Rows are points. Examples show where two turns around zero, p and q, send a point. Where does a point land after both, in the order given? Backwards means that the second turn is done in reverse. Each puzzle has new turns, and all numbers are rounded.

Turn p:
[-2.4,0.0,-3.7] => [-2.3,1.7,-3.4]
[1.3,2.7,5.3] => [1.3,0.1,6.0]
[-1.1,-0.1,-2.0] => [-1.0,0.8,-1.9]
[1.4,-1.0,-7.3] => [1.6,2.1,-7.0]
[0.8,-1.6,7.7] => [0.5,-4.7,6.3]
Turn q:
[0.6,3.9,6.7] => [1.6,5.7,5.0]
[-4.9,-2.8,-4.5] => [-5.5,-3.5,-3.0]
[4.4,2.6,1.2] => [4.7,2.4,0.0]
[0.4,-1.2,-5.3] => [-0.2,-2.8,-4.7]
[-0.5,-2.5,1.9] => [-0.5,-1.7,2.6]
Where do these land?
p, then q backwards: [-4.8,-2.0,1.5] => [-4.7,-2.6,-0.7]
q, then p: [1.0,3.6,4.9] => [1.9,2.8,5.1]
q, then p: [-2.2,-2.6,-0.3] => [-2.5,-2.3,-0.4]
p, then q: [-0.4,3.1,-6.9] => [-0.1,3.9,-6.5]
p, then q: [6.4,-2.0,0.6] => [6.0,-3.0,0.1]

Turn p:
[3.5,7.2,-2.5,-4.1,-4.5,1.2] => [4.6,7.6,-1.7,-2.9,-4.3,0.4]
[-1.1,-4.2,5.5,-3.4,-4.7,-2.3] => [1.1,-5.5,4.1,-4.5,-3.7,-2.5]
[1.7,-3.0,2.7,-5.7,6.4,-1.6] => [2.6,-3.4,0.2,-5.2,7.1,0.2]
[-4.1,1.3,0.2,0.0,3.2,-3.7] => [-3.7,1.0,0.5,-0.9,3.5,-3.8]
[3.9,-2.3,-3.2,-2.5,-4.8,4.2] => [3.7,-1.2,-3.9,-1.1,-5.3,4.3]
[-1.1,-3.1,-5.1,2.0,3.7,0.6] => [-2.9,-1.8,-5.2,2.5,2.8,1.2]
[-5.6,-0.5,3.2,5.9,0.6,-1.7] => [-6.0,-1.4,4.5,3.8,0.5,-2.5]
[-0.4,0.5,-0.1,2.7,-2.6,5.1] => [-1.3,0.9,1.0,2.4,-3.5,4.3]
[3.4,3.9,-0.7,5.1,2.6,-1.9] => [2.2,3.6,0.3,5.9,2.9,-1.6]
Turn q:
[9.8,-1.4,2.0,2.4,4.0,-1.8] => [7.7,-2.5,4.3,5.1,4.1,-1.0]
[-2.8,-6.2,5.5,3.7,6.9,-4.2] => [-4.8,-7.8,3.9,1.4,6.3,-3.7]
[-0.4,1.3,0.1,-2.0,-2.5,4.8] => [-0.3,2.4,-0.2,-1.2,-2.1,4.8]
[-2.1,1.5,-3.3,1.8,1.4,2.5] => [-2.0,2.9,-3.3,1.3,1.8,0.9]
[-4.0,4.0,2.7,-2.1,1.8,-0.8] => [-3.2,3.1,2.6,-4.2,1.3,-1.5]
[-2.2,3.7,3.8,0.8,-4.4,-2.3] => [-2.6,2.3,3.8,-0.8,-4.9,-2.6]
[3.5,0.0,-5.4,-3.6,-2.0,0.3] => [5.6,0.8,-4.5,-1.4,-1.7,1.1]
[-1.8,-2.9,-5.3,-1.1,-5.1,1.4] => [-0.3,-1.2,-6.4,-0.4,-4.7,1.9]
Where do these land?
q, then p: [4.3,0.7,-3.1,6.7,-0.7,3.1] => [-0.4,2.5,0.1,8.7,-0.5,1.1]
q, then p: [1.6,2.2,-1.6,-1.0,6.3,0.2] => [1.7,2.3,-0.8,0.1,6.5,0.4]
q, then p: [-4.5,3.7,0.1,-3.8,1.1,2.3] => [-1.8,4.4,0.0,-5.5,0.8,1.1]
p, then q: [-2.1,-4.7,3.1,4.8,-2.8,4.9] => [-5.7,-3.8,1.2,3.2,-3.2,4.8]
q, then p: [1.4,0.8,-4.5,-4.3,2.7,-1.8] => [4.0,1.5,-4.7,-1.8,2.9,-0.5]
p, then q: [4.7,-0.4,6.3,-3.6,-3.8,-3.5] => [6.7,-4.2,5.6,-1.1,-2.5,-0.2]
q, then p backwards: [-5.4,-2.3,-0.4,1.3,-2.8,-5.2] => [-5.2,-3.3,-2.0,0.1,-3.5,-4.2]

Turn p:
[5.4,-2.4,-2.4,0.7,-4.2,5.5,1.4,2.8] => [5.4,-0.1,-1.5,-0.5,0.1,7.5,3.1,-1.3]
[-0.9,-1.5,2.5,3.7,3.7,2.1,-4.4,0.9] => [0.1,-4.1,-0.1,4.7,2.4,-0.1,-2.1,3.4]
[1.3,7.3,2.5,0.5,-4.1,-0.5,3.0,-1.9] => [-3.2,5.5,1.2,3.5,-3.0,0.7,2.7,-4.5]
[-1.6,-2.3,-3.5,-4.6,-1.2,-2.2,-0.5,-5.1] => [-1.3,1.1,-2.9,-6.1,0.8,-1.6,-3.9,-2.8]
[-6.1,1.5,5.5,2.6,3.9,1.5,2.9,4.9] => [-4.1,-4.2,7.8,2.9,-1.0,-0.8,2.4,3.8]
[3.0,-4.7,-0.2,0.8,-3.8,-1.2,-3.0,-1.5] => [3.3,-1.9,-5.4,-0.2,-2.6,1.2,-2.4,-1.3]
[1.0,3.5,2.5,0.4,-2.5,-0.1,-2.6,6.6] => [1.3,3.1,1.9,3.9,-4.2,2.5,0.5,4.7]
[0.3,3.6,-0.2,-4.8,3.9,4.2,4.8,-5.8] => [-1.9,2.8,5.0,-1.7,6.4,-0.4,-0.4,-6.7]
[2.0,-3.8,-3.6,-5.3,5.4,-6.1,3.5,-2.9] => [3.9,0.3,0.2,-7.3,2.6,-8.1,-0.5,-2.3]
[-4.3,-1.1,-3.3,6.1,-1.2,-3.3,-5.1,1.8] => [-3.6,-2.3,-6.4,0.8,-1.4,-0.9,0.6,6.8]
Turn q:
[-6.8,-1.8,-2.8,-4.8,3.7,-4.8,-5.4,-1.5] => [-10.0,-3.3,-2.2,-3.7,2.9,1.6,0.4,-2.9]
[1.8,2.0,3.1,0.2,-7.8,-6.4,7.9,-0.1] => [2.4,2.1,9.9,-2.4,-4.1,-4.6,5.2,1.6]
[2.9,-1.6,3.8,-1.5,2.2,-0.6,1.5,1.8] => [3.3,-2.6,2.6,-0.9,3.4,0.2,-1.0,1.2]
[3.2,-0.4,-0.1,-1.0,4.4,8.4,0.5,-2.6] => [5.3,-0.9,-3.2,4.4,1.1,6.0,-2.3,-2.7]
[3.4,2.3,-2.4,-0.6,1.2,-5.5,-0.1,-0.7] => [0.4,3.1,0.4,-4.5,2.9,-1.9,2.5,-2.6]
[1.0,1.1,0.7,5.8,6.5,5.3,-1.0,-0.1] => [2.7,1.7,-5.2,6.6,4.7,1.2,-1.1,1.4]
[2.7,2.2,5.8,1.0,-6.8,1.4,-0.2,-0.5] => [2.6,2.3,5.9,2.0,-3.7,-3.0,-4.6,0.5]
[-4.6,3.1,6.3,-2.5,1.3,4.6,-2.0,-1.9] => [-3.7,-0.1,3.7,5.5,1.1,4.9,-5.0,0.4]
[-3.4,-4.1,-2.7,3.3,-0.5,3.3,-1.9,1.5] => [-1.6,-2.8,-5.7,2.4,-2.9,-1.0,-0.5,2.2]
[1.0,-2.1,-5.5,2.4,-1.7,-1.9,-1.0,-2.0] => [-0.2,0.4,-4.1,-1.5,-2.4,-3.4,2.7,-2.9]
[-1.0,-0.6,-6.0,-2.4,-2.4,-3.8,1.7,6.2] => [-1.2,0.1,-1.9,-8.0,-2.9,0.0,3.4,3.9]
Where do these land?
p, then q: [-5.2,-2.1,0.2,-2.7,-4.6,2.0,3.0,-2.9] => [-4.1,-3.6,1.5,1.8,-4.0,4.0,-2.4,-2.9]
p, then q: [2.6,5.3,-0.2,0.5,4.2,-2.3,4.3,1.2] => [1.1,2.9,5.4,0.9,3.9,-1.1,4.4,1.5]
q, then p backwards: [3.4,0.6,0.8,3.8,-1.9,-0.4,-2.3,1.4] => [2.1,0.5,0.0,-2.2,2.2,-4.2,-2.5,-0.6]
q, then p: [-3.9,0.3,-3.3,-0.8,-1.2,0.7,-1.3,2.9] => [-2.2,1.1,0.6,-3.5,-0.9,3.5,0.1,2.7]
q, then p: [3.2,-2.1,-2.2,3.5,-0.3,-0.3,4.6,5.4] => [6.5,2.9,1.1,-2.4,-2.1,-0.3,4.4,0.8]
p, then q: [-2.6,0.1,0.8,2.3,-4.2,0.5,1.6,2.6] => [0.2,-1.4,0.9,1.5,-5.2,1.0,0.3,2.5]
p, then q backwards: [2.6,-5.2,7.7,0.1,-0.4,-1.3,-2.5,3.4] => [2.2,-5.1,4.2,0.3,-4.9,6.0,2.0,-0.1]
q, then p: [-0.6,1.3,4.7,2.9,5.4,5.6,4.1,-1.9] => [2.0,-4.4,-0.6,6.5,3.8,1.1,5.5,1.0]
p, then q: [-0.4,1.3,-2.7,-8.7,-0.9,2.8,-1.2,-4.5] => [-3.7,3.0,0.2,0.3,3.2,5.4,-5.4,-4.9]
p, then q: [0.9,0.6,-5.8,-0.9,4.1,-7.4,-10.2,-7.5] => [-7.0,5.7,-7.8,-9.1,5.4,-1.7,2.2,-2.3]
